Each row of a before or after table is a point. The points were changed in one or more steps. Then noise was added and the rows were shuffled. The steps act on columns, c1 being the first. What was done? A step turns or swaps two columns, mirrors them in a line or flattens them onto one, adds a multiple of one to another, or multiplies or shifts one. Angles are multiples of 10 degrees, from the lower column toward the higher: turns from -170 to 170, lines from 10 to 170 but not 90. Use the fewest steps. Two steps may share a column if one is a turn and the other turns, adds or multiplies; they go together, in the order done. Otherwise the lowest column goes first.
In the rows, zero is written as 128.

Before (12 x 2):
[[146 112]
 [173  80]
 [158 152]
 [145 122]
 [124 151]
 [124 110]
 [194 115]
 [139 169]
 [110 131]
 [162  70]
 [128  95]
 [118 168]]
After (12 x 2):
[[156 156]
 [118 166]
 [150 114]
 [127 171]
 [111 127]
 [148 128]
 [185  87]
 [122 149]
 [197 124]
 [170  71]
 [125 110]
 [132  96]]
Steps: turn c1 and c2 by 10 degrees

Before (10 x 4):
[[128 134  98 156]
 [165 134 144 104]
 [120  85 123 146]
 [138 107 116 186]
 [161 168  92  75]
 [198  87  94 162]
 [164 134 144 119]
 [118  92 114 175]
 [148 149 137  88]
 [159 127 144 106]]
After (10 x 4):
[[110 147  82  93]
 [144 155 140 155]
 [ 91 138  98  92]
 [133 124 118  90]
 [152 136 160 155]
 [178 140 192 124]
 [150 152 139 156]
 [ 89 142 117 117]
 [149 152 125 146]
 [125 207 113  79]]
Steps: mirror c1 and c2 in the line at 30 degrees; turn c3 and c4 by 120 degrees

Before (11 x 9):
[[152 127  95  84  95 141 120  99  94]
 [131 115  65  77 125 136  84 107 151]
 [ 81 175 107 113 147  96 121 111 125]
 [111 117  93 120 160  91  67 107  93]
 [150 128 125  93 158  81 108  89 138]
 [ 96  99 115 133 135 143 140 146 108]
 [ 93 129 100 147 132  81 109  94  95]
 [121 152 126 112 112  90  68 153 152]
 [158 166 105 136 157  72 139 118 101]
 [ 97 110  62  89 108 119 138 161 148]
 [137 168  54 143  95 137  96 110 128]]
After (11 x 9):
[[152 128  92 103 108  90 107 102 103]
 [113 108  91  96 145 146 130 103  60]
 [ 99  99  60 101 117 109 141 166 148]
 [122 165 123  90 120 141 178 152  85]
 [156 194 107 104 154 171  99 115 125]
 [125 104  63  91 128  84 174 103  99]
 [ 83 204 104  97 144 145 129 108 118]
 [140 188  51 145 104 127 141 113 100]
 [ 94 127 102 111 130 182 105  90  94]
 [151 133 122  79 154 138 143  94 116]
 [ 99  77 117 139 133 118 102 143 128]]
Steps: multiply c2 by 1.6; mirror c4 and c6 in the line at 20 degrees; multiply c5 by 0.7; mirror c7 and c9 in the line at 60 degrees

Before (12 x 12):
[[149 132 129 124 141  95 182  81 131 124  82 149]
 [161 173 125 155 116 105 180  95  94 158 103 160]
 [ 96 146 104 133  62 104 106 145  82  89  69 108]
 [113 170 146 168  84 168 114 115 145 152 142 125]
 [116 171  54 131  88 143 125 139 152 132 120 113]
 [191 169 152 119 162 126 167 108 122 119 100 155]
 [ 96 150 102 162  74 107 130 176 135 106  98 128]
 [181  94 141 110 139 136 105 133 106 135 118 166]
 [140 174 136 107  87 148 169 121 154 156 125 155]
 [106 131 110 113 125  88 116 137  80  87 117 148]
 [105 140  91 148  62 159 139 145 126  76 113 143]
 [157 182 128 155  61 122 173 102 158 135 146 117]]
After (12 x 12):
[[146 115 113  97 125 103 212 167 156  97 138 105]
 [149  96 137 108 132  94 189 179 124 130 171 117]
 [ 87 147  72  83 131 106 166  85 100 137 143 118]
 [113 159 120 135 145  90 163 126  87  81 142 109]
 [190 126 144 146 125 132  77 126 137 102 142  86]
 [198 112 165 123 117 129 186 152 117 121 153 104]
 [149 103  91 142 105 142 168 142 155 156 141 103]
 [ 93 167  57  91 127 105 153 110  89  85 179 149]
 [148 122  66 114 108 123 203 148 137 156 102 143]
 [114 145  66 122 183 147 148 112 132 156 133 139]
 [102 140  92 102  95 165 121 141 151 142  96 137]
 [ 99 111  55 102 141 159 119 113  81 127 133 107]]
Steps: add -0.3 times c4 to c1; turn c4 and c11 by -150 degrees; add -1 times c6 to c2; turn c2 and c7 by 60 degrees; turn c3 and c5 by -70 degrees; turn c8 and c12 by -170 degrees; swap c9 and c10

Before (11 x 20):
[[179  56 159 132 176  88  88 137 143 181  87  95 110 112 155 163 155 107
   87 153]
 [100 139  90 157  93 123  86 179 112  96 150 139 112  87  94 113 111  85
  121 118]
 [180 108 142 148 175 133 127 171 161 146 116 163 140 139 118 131 161  94
  125  96]
 [155 146 137  93 125 139  85 107 169 157 149 168 193 127 164 122 112 121
  162 136]
 [132  98  81 158  92 103  85 117 108 165 102 136 103 113  95 140  94  75
  163 109]
 [155 144  91 156 107 103 175 135 172 106 107 176 185 144 150 155 103 100
  107  73]
 [114 140 152  94  88 146 163 102 143 162 125 173 110 162  91  95 162 163
  160 115]
 [ 87 132 130 143 134 175 169 113 114 102 119 123 176 152 128  97 102 164
   99 154]
 [116  70 142 172 170 114 172  99 180 106 168 154 137  89  82 101 104 146
  159 151]
 [158 124 145 178 163  88  86 155 182 190 116 160 146 137 123 133 167 145
   79 123]
 [150 117 153 145 144 144 123 101 134 154 162  94 136 115  84 135 146  98
  118  75]]
After (11 x 20):
[[159 143 140 139 160 143  85 102 173 160 149 173 190 124 165 130 114 120
  124 131]
 [110  70 142 136 137 114 175  99 179 104 167 154 144  88  80 164 107 144
   83 140]
 [157 147  95 136 118 106 176 137 178 106 109 176 184 142 151  61 101  98
  156 135]
 [101 135  94 126 130 122  89 183 113  98 151 139 116  84  92 133 109  87
  166 146]
 [182 108 140 130 105 133 128 169 160 147 120 162 142 136 122  88 162  94
   84 154]
 [159 125 145 131  72  93  86 155 179 188 118 154 157 135 125 113 173 144
  111 127]
 [140 100  80 120 175 104  82 118 110 164  99 134 106 109  96 104  97  75
  149 127]
 [ 87 131 127 141  96 174 167 110 117 103 122 122 178 150 127 173 100 166
  128 141]
 [150 118 153 127 112 147 122 101 134 155 164  94 136 115  81  75 142  94
  118 156]
 [111 135 151 126 172 144 165 104 147 163 127 176 105 160  91 141 165 167
  156 161]
 [178  52 156 122  74  89  89 134 147 182  82  95 112 113 156 119 151 106
   98  95]]
Steps: add -0.3 times c1 to c20; turn c16 and c20 by -120 degrees; flatten c4 and c13 onto the line at 80 degrees; turn c5 and c19 by -110 degrees

Before (12 x 48):
[[123 148 104 144 131  60 137 132 121  93 164 131  97 110 166 131 166 107
  166 143 173  79 186  90 135 127  80 171 141 133 106 110 118 123 143 162
  146 144 172 101 111 154 106 159 105 107 150 133]
 [103  77 137 178 114 126 187  84 154 123 216 117 132 134 159 126 147 168
  152 114 105 143 133 135 144 134 140 143 117 110 144 179 139 139 114 143
  148 130 142 110 140 101  86 120 159  79 124 116]
 [138 110 106 144 143 122 122 178 149 104 161 139 120 120 166 143 168 158
  168 151 152 189 146 146 116 169 164 149 132 134 112 141  84 153 100 159
  155 118 174 134 158  98 142 129 121 103 125 111]
 [196  67 152  91 132 108 190 152 154  43 119 194 112 138 103 138 163 182
  150 106 118 150 149 129 111 129 140 128 145  86 166 140  96 122 113 115
  156 109 119 131 130 162 120 137  93 178 118  96]
 [150 104 113 211 104 169 145 130 144 135 167 121 154 155 106 126 165 172
  164 157  73  97 128 115 142 119 150 124 113  73  83 166 144 139 188 158
  176  82 133 116 105 104 166 105 142  98 108 141]
 [137 112 147 141 127 126 174 110 152 110 108  82 113 132 184 115 163 131
  125  95  58 132 130 154 101 133  78 109 108  77 117 100 109 124 104 107
  130 169 164  97 127 153 144 153 158 118 126 119]
 [103 168 112 113 136 106  92 112 137 102 193  94 106 172 120 105 134 130
  158 189 113  68 126  89 112 161 124 157 186 149 125 154 101 131  98 162
  132  41 129 156 115  83 107 105  91 114 100  94]
 [106 117 113  88 147  78 125  85 162  68 125 125 144 125 109  73 129 180
   95 164 125 137 134 109  92 182  88 183 106 116  52 153 134 106 136 153
  179 126 124 147 131 145 138 133 143 127  90 123]
 [132 128 128 154 184  91 115 119  99  90 137 152 109  87 116 137 130 142
  106 122 129  95 110  69  55 145 148  81 136 130 144 194 123 121 100 174
  132  98 183  91 149  78 162 156 155 135 148 164]
 [165 132 108 122 154 139 162 125 174 150 184 151  89 161  71 130 147 121
  169 116 138 122 121 116 135 167  94  80 154 120 126 115 115 133 137  97
  156 136 152 136 182  89 109 127 170 115 102 109]
 [115  96 129 177 170 181 135 196 119  89 129  77  74 127  70 156 146  98
  212 151 156  81 129 173 125 147 142 121 180 134 108 149 171 141  94 189
  131  84 142 115 110 131  92 134  93 145 131 142]
 [131  92 171 151 182 160 104 115 170  77 122 175 108 111  91 151 136 146
  131 145 105  72 150 112 156 110 109 174 132 121  90 104 130 113 139  90
  149  97 116 109 130 110 145 141 148  95 187 138]]
After (12 x 48):
[[197 191 137 101 130 108  76 152 155  44 119 193 112 107  99 137 170 182
  151 104 119 150 148 110 113 138 141 129 148  87 165 141 113 165 113 126
  158 112 121 115 105 164 122 136  94 175 118  99]
 [149 151  98  77 103 169 122 128 141 135 169 118 153 127 105 124  52 173
  163 158  73  97 131  82 142 141 151 124 111  71  81 165 174 148 187 135
  177  81 134 160 134 107 167 106 141  94 106 142]
 [117 164 113 102 170 179 130 195 120  88 128  79  75  97  70 156  83  98
  211 153 156  83 130 173 124 114 142 120 178 131 106 149 190 143  95 132
  129  84 141 188 122 131  93 135  91 145 129 142]
 [167 132 172 112 154 140 104 127 174 149 183 150  88 130  70 129 139 121
  170 115 138 124 122  97 135  88  96  79 156 119 126 113  62 155 137 128
  158 134 151  96 164  88 110 129 170 112 102 108]
 [121 109 103  85 131  60 117 135 118  93 165 130  99  81 168 130 118 106
  165 145 174  79 187  76 136 126  81 174 141 134 105 110  46 130 143 149
  146 144 171 168 145 153 105 158 104 106 147 134]
 [105  92 109 124 135 106 157 113 139 103 193  95 104 139 121 107 144 131
  158 188 114  69 125  88 115  87 122 157 187 152 124 155  95 109  99  94
  131  39 132 157 138  81 107 104  91 114  98  93]
 [131 163 146 116 183 159 137 113 170  78 121 173 109  81  94 151 109 148
  129 144 103  73 150 100 157 152 109 175 132 122  86 104 102 102 139 154
  150  96 116  93  88 110 146 139 148  95 185 139]
 [137 145 136  88 128 130  91 112 152 110 110  81 111 100 184 115 121 131
  126  96  57 132 133 154 104 124  78 109 108  80 118 100  34 156 104 162
  127 169 165 113 112 154 145 154 158 118 126 119]
 [140 152 150  85 145 123 148 176 149 103 162 139 119  90 165 142 120 157
  167 152 154 189 146 127 115  92 164 148 131 134 111 142 136 143 100 116
  155 118 175 157 160  95 140 129 122 103 125 111]
 [132 131 149 121 184  91 135 123 100  92 136 149 108  58 116 138 105 143
  106 122 130  95 111  66  56 112 147  82 135 128 143 194 151 118 100 155
  131 100 184 180 133  79 163 158 157 132 146 166]
 [102 180 141 101 113 124  90  83 154 123 218 116 133 107 161 125  80 170
  155 113 105 142 132 122 146 133 141 144 116 109 146 178 156 173 113 143
  147 130 141 145 123 103  87 119 159  80 123 117]
 [107 147 128 137 146  79 116  83 162  67 126 122 144  95 109  73 167 181
   95 163 124 139 134  74  92  77  90 183 105 117  51 154  74 110 136 105
  180 126 126 147 143 143 139 132 145 125  92 122]]
Steps: turn c2 and c26 by -170 degrees; turn c3 and c41 by -70 degrees; mirror c4 and c17 in the line at 130 degrees; mirror c7 and c34 in the line at 70 degrees; shift c14 by -30; add -0.7 times c37 to c24; add 1.5 times c27 to c33; turn c36 and c40 by 100 degrees

Before (12 x 64):
[[117  93 107 161 175 149 138 149 121 116 133 104 124 174 129 108 143 126
  166 134 186 131  74  80 184 163 127 141 158 110 159  76 155 169  88  93
  166 140 124 104 138  73 155 133 164 130 168 161 167 117 198 140 138 151
  180 143 120 181 107 101  71 137 125 138]
 [138 170 120 139 135 107 158 108 141 143 162  94 170 175 191  76 149 123
  177 109 164 136 149 133 138 105 154 119 107 108 160 120 103  90 146 104
  127 152  89 101 164 144 146 137 131 179 136 113 129 169 204 119 155 160
   97 135  99 141 141 128  73 153 143 150]
 [160 173 114 143 151 170 142  83 164 145 115 158  87 149 138  99 119  81
   89  97 111 195 122  90  98  84 116 108 130 162 116 133 118 106 152 161
  165 139 120  91 153 106 149 174 153 176 137 134  85 149 143  97 124  71
   97  75 102 141 103  87 135 167 141 122]
 [113 156 179 173 143 162 130 138 145 107 123 125  97  98 116 145 124 163
  169 117 180 123 144 134 123 164 178  95 166 143 141 135 155 163 160 124
   94 167  98  94 158 163 162 105 102 116 125  93 166 126 181 172 134 103
  132 111  72 167  85  93 119  86 136 117]
 [173  88 123 121 177 131  84  91 164 160 141 117 164  89 190  76 134 101
  111 116 106 131 101 117 161 163 100 152 160 120  79 104 124 110 119 146
  143  97 109 109 150 128 133 108 162 136 161 163  88 117 158 163 100 138
  121 135 162 182 113 113  70 138 135  99]
 [126 161 104 116 174 131  85 103  90  90 112 101  79 180 148 131 111 121
  122 150 146 195  88 109 165  89 104 153 134 138 108 136 141 105 149  91
  113 110 151 141 101 160 157  95 112 128 157 149 131 158 144 148 160 146
  128  79 155 107 141  81 112 124 127 145]
 [ 96  94 175 100 145 144 157 132 143 181 175 178 143 102 186 133 143  95
  115 151 121 174 148  97 139 148  96 167 124 155 113 102 130 154 147 146
  111 165 166 171 174  76 104  87  88 174 129  94 146 160 147 173  83  73
  128 100 163 168 178  70  90 100  62  94]
 [145  93  94 123 151 104 149 131 178 133 198 172 167  89 189 147  96  94
   95 148 150 175  84  65 139  79 173 126 153 163 135 148 164 117 137 138
  102 125 115  86 149  75 138 129 156 179 133 153 161 156 132 140 154  90
  171 140 113 105 142  81  61  89  61 155]
 [168 133 158 104 163  93 130  83 134 175 111 115 170 126 105 114 109 158
  136 143 145 191 140  71 104 132 121 104 101 110  84 134 126 145 106 103
  129 141 166 132 102 100 172 130 161 162  91 130 148  96 176  85  91 149
  172  71 157 152 140 125 144  95 100 119]
 [150 169 133 148 114 149 139 108 174 147 122 175 113 153 183 136 174 135
  126 162 142 172 119 157 130 103 153 155  98 115 143 135 181 158 109 153
  100 109 123 107 153 138 104 167  81 207 137 116 174 184 150 134  97  94
  178 139 116 156 127 153 142 126 110 122]
 [151  96  92 117 159 143 124 112 171 147 163 151  90 144 120 119 153  77
  149 145 109 142  88 158 127 165 110  93 102 171 128 132  93 133  77  83
  162  94 107 112 133 143  98  82 105 114  96 104 135 106 146 164 109 156
  124 141  79 171 157 128  70 160  99  92]
 [167  99 156 145  94  84  89 128 107 104 123 129  92 146 149 139 138 134
  179 119 106 139  94 117 121 156 119 105 149 142  71 143 100 120 117 155
   74 105 149 120 167 140 146 151 159 120 178  91 172 130 140 163  93  75
  134 143 138 150 123 113  57 121 120 116]]
After (12 x 64):
[[ 94  90 178  97 147 136 173 135 144 175 172 173 144 100 186 134 149  99
  110 147 120 171 148 100 137 151  94 167 125 160 106 102 127 155 147 145
  115 163 165 176 173  71 105  95  93 169 109  88 115 159 148 176  82  74
  134  97 163 145 183  71  86  97  64  94]
 [125  93 104 163 177 154 169 155 120 117 131 105 123 176 126 113 142 123
  161 129 188 132  70  80 180 161 126 143 156 111 164  81 152 164  85  95
  165 144 124 102 135  69 150 159 165 135  74 134 154 121 200 136 140 149
  176 145 122 169 109  96  66 136 126 132]
 [169 133 160 102 164  95 141  85 132 174 111 114 172 119 105 111 107 152
  135 140 142 193 138  73 102 132 115 104 101 104  84 137 123 141 107 107
  125 144 162 133  97 101 168 132 160 166 130 130  43  93 179  85  90 148
  172  73 154 147 140 117 142  93 104 123]
 [127 159 109 118 170 131  80 105  87  87 113  97  77 183 149 131 106 117
  121 151 143 189  89 108 156  87 105 152 134 138 110 142 139 110 149  90
  114 109 151 137  95 158 157 153 110 131 110  91 178 159 139 152 159 147
  130  81 156 140 140  86 112 126 128 144]
 [151  93  92 116 162 139 153 105 169 148 164 155  96 145 122 118 146  76
  152 143 109 144  88 156 125 162 113  88 106 171 130 135  95 129  81  79
  167  96 117 110 129 144 103 107 106 113 136  78  71 106 147 168 106 158
  122 145  81 158 156 130  71 161  96  92]
 [159 179 113 142 151 174 145  84 165 145 118 157  87 151 140  96 119  76
   90  95 107 192 122  92 100  78 121 104 136 166 111 133 120 105 154 159
  163 139 123  89 156 105 149 133 155 175 163 169 190 151 139  98 122  73
   95  76 104 128 102  90 131 167 139 119]
 [141  92  92 124 149 101 126 134 181 138 198 173 167  86 190 147 100  96
   96 151 152 175  83  63 139  78 171 131 156 166 133 146 163 113 140 141
   99 124 112  85 146  74 142 155 156 177  95 131 104 154 132 140 149  90
  167 140 118  98 142  82  62  88  62 155]
 [152 167 133 151 116 149 161 111 174 146 119 175 110 152 181 129 171 137
  123 158 143 174 126 155 127 105 153 152  96 112 144 134 183 156 106 154
  101 107 123 108 152 133 103 122  78 209  83 170  96 185 144 134 100  96
  179 141 121 138 128 153 150 122 113 121]
 [171  86 121 119 174 130 131  87 164 164 143 115 165  86 188  76 130  99
  111 119 106 133  96 119 156 163 104 154 162 126  76 107 122 107 113 145
  143  98 110 109 148 126 134 168 164 133 141 105 225 120 157 166  99 141
  121 132 159 204 112 110  75 135 136  98]
 [137 169 114 140 140 109 155 105 140 142 161  91 172 178 185  73 151 123
  179 111 161 138 153 129 133 107 151 118 110 107 158 118 104  88 147 103
  125 156  84 103 160 143 146 113 132 172 120 137 140 168 201 118 157 162
   96 130 101 122 140 131  73 152 142 152]
 [112 153 178 170 149 168 157 141 141 109 123 124 101 101 113 143 124 161
  169 119 184 124 145 132 125 164 175  98 167 143 144 131 155 158 162 123
   97 165 100  89 158 163 161  91 102 117  99 106  87 129 181 169 132 101
  136 118  76 156  84  96 114  89 131 122]
 [170  94 150 142  89  85 107 132 114 105 125 125  93 144 152 140 139 134
  182 125 104 141  98 117 119 153 119 105 149 145  74 139 102 121 119 154
   76 108 147 124 165 148 146  86 157 120  61 149 173 127 138 157  93  69
  131 148 140 167 128 109  59 126 122 114]]
Steps: turn c7 and c58 by -40 degrees; swap c44 and c48; turn c47 and c49 by 120 degrees; multiply c49 by 2
